Each row is a point. Before rounding, the points of a table are all equally far from one centre. They may lie mostly on one side of it. Where is the centre, to within rounding?

Points (6 x 2):
[[ 25.4  -7.3]
 [ 22.3   2.2]
 [ 25.4  -6.4]
 [ 25.0  -3.8]
 [ 16.6   7.1]
 [ -4.6 -16.0]]
Centre: [ 9.1 -7.3]

Points (16 x 9):
[[-32.3   4.1   3.5 -10.8  13.5  -9.6  -9.9  -0.8  17.3]
 [-10.5  -1.2 -11.9 -20.1  14.3  -4.2  17.0  27.5 -18.6]
 [-19.4  24.4  -5.3  -0.3  33.7  -2.8 -30.7   5.7  -8.6]
 [-29.6   2.1  -9.0  20.1  21.0 -11.6  -1.5  16.7   1.7]
 [-41.1  -6.1 -16.0 -12.8  17.8  -5.4 -22.1   5.0 -15.7]
 [ -9.2  -4.2  22.3 -12.3   3.1 -12.4 -12.8  25.7   8.3]
 [ 20.6  -7.2  -8.8 -24.5   9.5  16.4  -7.9   4.8 -15.1]
 [-18.9 -29.5  12.0  -6.6   8.8 -10.8  -0.4  23.7  -7.8]
 [-28.8  23.9  -5.3  -9.4   7.3  16.0   1.3   6.4 -24.6]
 [-22.1 -14.8  11.2  10.6  27.2 -18.3  -5.9   9.4   5.1]
 [-29.1  22.5  -1.7  -4.2  11.6   3.4  13.3   3.0  -2.8]
 [-23.2  14.9   0.7 -12.5  13.9  -0.3  -9.6  23.5  22.5]
 [-10.7  -7.9  14.2 -19.3   7.3  -5.6   8.1  11.2  16.1]
 [-38.5 -12.3  -0.9 -10.8  12.7 -10.9  -8.2  11.1  11.1]
 [ -8.4   5.5 -18.1 -23.3  17.8  -8.0   3.3  -1.7 -26.4]
 [-21.0  -6.1  18.1 -19.5  11.7 -10.4   7.1  20.0   6.2]]
Centre: [-10.3  -2.1  -1.0  -4.6  16.4   7.7 -10.7  11.1  -7.8]

Points (25 x 18):
[[ 36.7  -3.1 -10.0 -14.0  18.9 -10.3 -12.6  19.6   4.9  19.2  14.8   8.2
    4.4 -21.3  -5.9  -3.4  24.5  24.0]
 [ 21.1   4.7   9.0  10.7   4.0   8.8  -5.4  20.5  18.3  12.1 -10.5   9.9
    0.5 -36.9  22.9  16.3  12.9   7.9]
 [ 30.6 -11.3  14.2 -22.3   4.1   3.1   0.4   8.5   5.5  11.9   4.3  -1.6
   27.9 -29.7   4.5   3.1  29.5  -2.2]
 [ 27.1 -11.7   0.4 -15.5   0.6  22.0  -6.7  20.4   3.5  16.4   9.4   9.7
   14.8 -44.6  -7.8   9.1   1.7  13.6]
 [ 23.8 -14.3 -11.8 -11.2  -8.5  -0.3 -27.3  25.5   4.9  26.3  18.3   2.4
    7.0 -33.3   1.2   4.9  17.1  13.5]
 [ 11.2 -19.7  -3.9   1.5   4.2   9.3 -21.0  20.4  13.0  10.2  23.1  -7.5
    3.7 -34.3  -1.9  10.3  18.4   9.6]
 [ 22.6 -25.0   9.0 -11.6  16.7  -3.8  -8.1  -1.8   6.7  -2.1   7.8 -11.2
   -1.6 -34.3  14.0   3.4  23.2   7.5]
 [ 19.5 -24.4  -1.7 -32.1   5.5  -0.3 -27.3   2.5  20.3  19.1  25.2  19.9
   -5.6 -26.1   1.6   3.0  12.1  24.1]
 [ 22.4 -16.3 -11.6 -14.7   0.1   2.6 -12.1   8.0  -2.9  23.5  27.5 -13.6
   -0.7  10.2   1.1   2.8   7.2  -4.5]
 [ 20.2 -19.6  16.0 -15.1  12.1  -8.5 -28.6  -6.0  32.1  13.6  17.6   8.8
   -9.2 -27.2   3.6  -2.5  10.6   0.9]
 [ 19.9 -20.9  -5.2   4.6 -14.6  -2.6 -16.6  17.1   6.0  -4.6  25.2   1.2
   11.4 -19.5  10.4   7.0   8.7  -2.4]
 [ 10.4  -9.7  -0.4 -10.5  -6.6  15.4 -24.0  13.3   9.2  -3.7  12.9  20.4
   25.3 -28.4 -14.5  20.9  20.9   7.6]
 [ 19.5  -3.1  -5.6  -9.6 -24.3   4.1  -9.8  12.9   7.2   2.9  -4.1   5.1
   -5.6 -19.0   3.0  25.6  14.3  32.6]
 [ 18.1  -8.6  -5.6 -35.0   2.0   9.2   2.4  19.5  12.0  -7.6  11.1  -4.8
   21.4 -19.4   4.5  -6.9  13.4  14.6]
 [ 11.9 -15.3   8.8  -9.1   9.6 -13.9 -19.2  18.8  14.8  -4.8  12.2  15.4
   10.7 -32.1 -10.4   9.4  22.2   2.3]
 [ 24.3  -7.7   3.7   0.7   3.0  27.1 -23.0   1.3  26.4  14.2  24.3   4.7
    0.5 -29.7  11.2  13.2  -7.3  -1.2]
 [ 12.9 -20.6 -14.6 -23.8   2.9  -7.6 -18.2  13.3   9.3  18.7   1.5  23.1
   23.7 -36.5  24.1  -6.2  25.6   7.8]
 [ 22.9 -15.5   4.9 -19.5   3.5  -9.9 -23.4   0.6  22.3 -13.8  18.1   1.0
   -9.9 -17.2  13.0  -0.6  18.9   0.5]
 [ 10.9  -9.9  16.6  -9.3  -2.7   1.2  -5.5  -4.0  29.0  25.8   3.3   1.3
  -11.9 -24.9 -20.9   2.7  27.2   7.8]
 [ 26.3 -18.8   2.4  -8.6   5.6  -1.7 -17.7   5.6   8.8   3.9  12.6 -14.1
   -5.6 -29.9  -7.8  -0.9  28.6  13.0]
 [ 11.7  -6.9   8.4 -11.6 -12.3 -26.2 -14.7  15.7  13.1   7.4   5.8  16.1
   11.2 -26.0 -10.1  -7.2  21.3  -8.4]
 [ 22.9 -11.9  14.6  -7.6 -20.6  -5.4  -8.3  21.2  21.1   4.1   7.2   9.7
   -0.8 -29.2  -5.2   7.8   3.5   2.5]
 [ 15.0 -12.5  -2.0   1.5  12.3 -11.6  -8.7  28.4  33.0  21.1   4.0  12.4
   -1.7 -13.4   5.2   8.5  11.5  -9.0]
 [ 12.5  -3.9   7.6 -12.7  25.1  15.1 -15.9  12.9   5.9  13.9  18.4  17.6
   30.7 -23.8  32.0 -10.6  10.8   7.5]
 [  3.9 -15.4  13.8 -32.1   1.6  -4.5 -11.5  11.7   3.3  -0.9  14.9  -6.6
   -0.8 -19.3 -10.9  13.5  23.2  10.6]]
Centre: [  8.6  -1.1  -3.8 -10.9   3.4   5.9 -10.5  -4.1   5.1  14.5   2.0  14.0
   4.3 -13.0   6.2   0.8   8.6   6.2]
